Rows are points. The last column is the point's height on a tilted bowl or saddle (a function of degree 2), plus a little noise. Along how many of its main directions does it bend up, bend down or stay straight?

Points (16 x 4):
.07,.35,-.66,-.44
-.09,.66,-.19,-.05
.36,.16,.05,.08
-.23,.16,-.59,-.01
.04,.04,-.48,-.22
-.24,-.50,.04,-.44
-.58,-.49,.31,-.87
-.71,-.20,-.28,.13
-.02,-.37,-.67,-.43
-.49,-.25,.30,-.48
.03,-.38,.02,-.27
.47,.11,.05,.05
.18,.14,.23,.12
.36,-.12,.26,.14
.60,-.12,-.27,-.45
-.15,.07,.58,-.21
Directions: 1 up, 2 down, 0 straight

Points (26 x 5):
.51,.09,.06,.13,-.48
-.30,-.25,-.30,-.16,.03
.36,.34,.70,-.20,-.24
-.04,-.14,-.17,.79,.02
-.21,.60,-.07,-.39,-.12
.14,-.41,.51,-.33,-.15
.47,-.32,-.24,-.15,-.42
.51,.05,.15,-.04,-.51
.68,-.04,-.17,.44,-.40
-.03,-.30,.41,-.20,-.12
.59,.68,-.33,.01,-.62
-.11,.00,-.68,-.54,-.16
-.10,.20,.45,.27,-.21
.01,.14,.24,.46,-.21
.23,-.04,.45,.13,-.30
.41,-.14,.34,.50,-.29
-.47,.18,-.18,-.38,-.04
.31,-.49,.10,.03,-.20
.02,.46,-.31,.08,-.24
-.43,-.04,.10,-.27,-.05
-.08,.23,.06,.05,-.22
-.38,.44,-.93,.54,.08
.15,.27,-.08,-.52,-.38
.69,.40,-.52,-.26,-.94
-.10,.22,.29,.55,-.21
.04,.18,.46,.25,-.23
Directions: 2 up, 1 down, 1 straight

Points (23 x 5):
.15,-.44,.13,.64,-.59
.07,-.39,-.23,.10,-.12
.28,.42,.01,.53,.06
.54,.36,-.24,-.11,.21
-.44,.10,-.42,-.01,.48
-.38,-.27,-.20,.46,-.26
.24,-.30,-.20,.17,-.15
-.30,-.78,-.09,.47,-.65
.06,-.36,.08,-.50,.16
-.47,-.07,.24,-.13,.26
-.31,.36,-.63,.04,.69
.24,.26,.73,-.37,-.02
.51,.10,.06,.05,-.01
.30,.08,-.06,.34,-.06
-.18,.83,.41,-.54,.34
.05,.29,.05,.03,.17
-.53,.25,-.01,-.11,.49
.21,.15,.50,.14,-.06
.18,-.51,-.49,-.39,.14
-.06,.48,.05,.31,.22
-.18,-.46,-.26,-.39,.25
-.06,.84,-.48,.37,.78
.41,.02,.14,-.48,.04
Directions: 2 up, 1 down, 1 straight

Points:
-.15,.18,-.33,.43,-.26,.20,-.33
.30,.28,-.25,.18,.27,.06,-.04
-.19,.45,.30,.70,.19,-.17,-.08
.22,-.10,.09,-.34,-.08,-.36,.17
-.24,-.27,-.22,.24,.09,.08,-.08
-.22,.36,-.09,-.60,.14,-.51,.19
.02,-.10,.14,.13,.10,.03,.05
.79,.47,.23,-.04,.17,-.08,-.20
-.20,.17,.83,.68,-.35,.27,-.52
.77,-.41,.26,.12,-.10,-.26,.04
-.22,.30,.10,.20,-.08,-.36,-.09
-.13,-.49,-.08,-.14,-.60,.55,-.42
.23,-.50,-.40,.59,-.66,.54,-.94
.63,.03,.24,.24,-.01,-.56,-.21
.49,-.17,-.47,-.05,.19,.04,.01
.25,.07,-.36,-.57,-.28,.40,-.03
.75,.21,-.02,.47,-.61,.00,-.69
-.31,-.43,.24,.12,.01,.11,-.03
.24,.19,.01,-.65,.12,.33,.15
.04,.10,-.11,-.53,.52,.02,.22
.17,-.24,-.35,-.30,.14,-.02,.15
-.23,.18,-.42,.29,-.17,-.02,-.24
.76,.28,.88,-.23,-.16,-.59,-.36
-.23,-.32,-.31,-.15,-.53,-.38,-.27
.07,-.24,.57,.06,.37,-.59,.09
-.14,.25,-.03,-.39,-.02,.16,.12
.62,-.10,.62,.22,.05,.10,-.12
-.02,-.04,-.66,-.49,.03,-.14,.02
.82,.85,.35,-.24,.46,.28,-.37
-.36,.21,.14,.44,.42,.21,.09
-.07,-.21,-.39,.86,-.03,-.70,-.53
.10,-.56,-.09,.03,.18,.09,.20
-.41,.09,-.57,-.28,.24,.39,-.16
-.49,.34,-.18,.52,-.44,-.46,-.46
.32,.25,.36,.41,.19,-.67,-.28
.08,-.13,-.71,.64,-.26,.04,-.62
.35,-.10,.73,.35,-.08,-.13,-.24
.08,-.45,.12,-.19,.01,-.33,.21
-.34,.26,.14,.03,-.18,.00,-.05
-.14,-.17,.00,-.24,-.29,.12,-.02
.44,.45,-.37,-.40,-.06,.09,-.01
-.06,-.32,.44,.35,-.43,.27,-.38
.03,.24,-.25,.64,.68,.41,.07
-.13,.04,-.06,.22,.79,.17,.24
.06,.33,.28,.74,-.01,.27,-.23
-.10,.32,-.07,.28,.05,.68,-.19
-.27,-.15,.29,.24,.09,.55,-.12
Directions: 2 up, 4 down, 0 straight

Points:
.08,.14,.20,-.27,-.04,.46,.42,-.18,.00
.10,-.07,.45,-.56,-.02,.59,.14,.49,-.15
-.22,.08,-.16,-.06,.06,-.13,-.45,-.36,.08
-.07,.36,-.19,.48,-.03,.02,.24,.17,-.08
-.30,-.07,-.02,.15,-.18,-.42,-.06,.22,-.01
.13,.09,.04,-.05,.02,.19,.16,.04,.04
.05,-.12,-.07,.03,.36,-.59,-.41,-.56,.31
-.37,.19,.08,.03,-.13,.13,.04,.28,-.30
-.23,-.31,.36,.68,-.35,-.22,-.41,.05,.04
-.50,.10,.21,-.06,-.10,-.13,.55,-.31,-.18
-.11,-.25,-.75,.18,-.15,.10,.40,.11,.20
.34,.27,-.37,.25,-.22,-.41,-.75,.55,.64
.05,.64,-.58,.05,.60,.20,-.46,.39,.56
.03,.18,.07,.23,.48,-.27,-.09,.14,.29
.29,-.10,-.58,-.70,-.20,.41,-.22,-.09,.71
-.17,-.08,.11,.02,-.12,.23,.42,-.34,-.02
.04,-.17,.20,-.17,-.16,.13,.30,.42,-.12
-.35,-.19,.00,.09,.02,.00,-.12,.85,-.27
.28,.04,.12,-.09,.14,-.03,.25,.10,.26
.21,-.27,-.16,.33,-.01,-.27,-.24,.24,.39
.02,.62,-.38,-.49,-.18,-.10,-.07,-.31,.13
.40,.25,-.12,-.29,.46,-.29,.38,-.05,.70
.08,-.26,.08,.14,-.18,-.20,-.12,-.16,.21
-.62,.35,-.14,.04,-.06,.40,.35,.84,-.94
-.10,.43,-.12,-.05,-.07,.05,-.29,-.27,-.08
.00,-.07,-.44,.21,-.29,-.38,-.44,.13,.41
-.22,-.33,.10,-.09,-.15,-.03,-.15,-.42,.21
.33,-.18,-.31,-.26,-.12,-.08,-.07,-.33,.58
.74,-.18,.14,-.07,-.30,-.18,-.08,.31,.68
.19,-.30,.16,-.13,.57,-.08,-.26,.21,.51
.01,.09,-.30,.22,-.14,.25,-.20,.79,-.05
-.12,.40,.46,.16,.53,.13,.13,.02,.25
-.22,-.02,.45,.48,-.65,.09,.28,-.22,.20
-.36,.09,.25,-.17,-.37,.16,-.19,-.09,-.05
.14,.03,-.33,-.22,-.30,-.20,-.51,.07,.39
-.14,-.27,-.44,.35,-.38,.16,-.35,.23,.23
.22,.04,.94,.46,-.45,.33,.09,.45,.52
.49,.28,.17,.15,.26,.47,-.14,-.49,.50
.68,-.06,-.34,-.39,.15,-.15,.19,.18,.88
.10,.32,.02,-.24,.47,-.06,-.18,-.07,.36
-.20,.36,-.04,-.41,.09,.06,.51,.21,-.17
-.65,-.08,-.15,-.17,.37,.07,.03,-.42,.16
-.68,-.36,.04,-.17,.06,.16,-.83,.53,.19
-.24,.21,.31,.18,-.01,.01,-.42,.31,-.10
.02,.15,-.12,-.32,-.34,.11,.37,-.06,-.02
.28,.04,.38,.56,.35,-.34,-.01,-.05,.48
.41,.22,.00,-.18,-.11,-.38,-.40,-.07,.22
.35,-.36,.43,.34,.11,-.15,-.09,.40,.38
.21,-.42,.53,.25,.13,.02,.32,-.08,.48
.18,-.46,-.31,.13,-.15,-.03,-.05,.11,.47
-.24,-.67,.16,-.05,-.02,.15,.51,-.37,.24
.07,-.35,.34,-.22,-.02,.09,-.42,-.16,.30
.35,.50,-.01,-.43,.06,.14,-.29,.04,.21
-.51,.23,-.58,-.20,-.75,.21,-.15,-.41,.19
.48,.08,.04,.43,.17,.31,.19,-.34,.67
.18,.28,-.32,-.34,-.35,-.20,.34,-.10,.25
-.57,-.29,-.22,-.31,.01,-.01,-.40,.13,.21
-.14,.02,-.03,-.49,.08,.03,-.41,.19,.25
-.67,.42,.02,-.20,-.17,.22,.25,-.09,-.38
-.39,.29,.10,-.28,.05,.06,.33,.31,-.26
.00,.28,.24,.35,.28,.10,.32,-.76,.40
.04,.40,-.13,.30,.01,-.42,.52,.10,.25
-.39,.06,.00,.03,-.37,.54,-.28,.05,-.23
-.26,.16,-.05,-.60,-.53,.49,.15,-.03,-.10
-.57,.00,.26,.25,.11,-.05,-.41,-.11,-.13
.32,-.19,-.37,.22,-.37,.03,-.02,-.36,.67
-.02,.08,.33,-.56,-.30,-.15,.27,.19,.12
.42,.23,-.22,.60,-.04,.29,.10,.00,.45
.06,-.30,.02,.07,.01,-.04,-.11,.04,.19
.23,.65,.50,-.34,.01,.18,-.01,-.12,.18
-.04,-.32,-.04,-.37,-.24,-.01,-.30,.73,.20
.07,-.04,.36,.22,-.01,-.73,-.38,-.12,.02
-.26,.46,.27,-.06,-.06,-.17,.20,.28,-.03
-.23,-.21,.28,-.09,.04,-.14,-.02,-.09,.07
-.62,.25,-.10,-.06,.25,-.39,-.17,.20,.05
-.35,.15,-.27,.03,.01,.11,-.23,.09,-.12
-.11,.25,.36,.01,.13,.52,-.07,.04,-.09
Directions: 4 up, 1 down, 3 straight
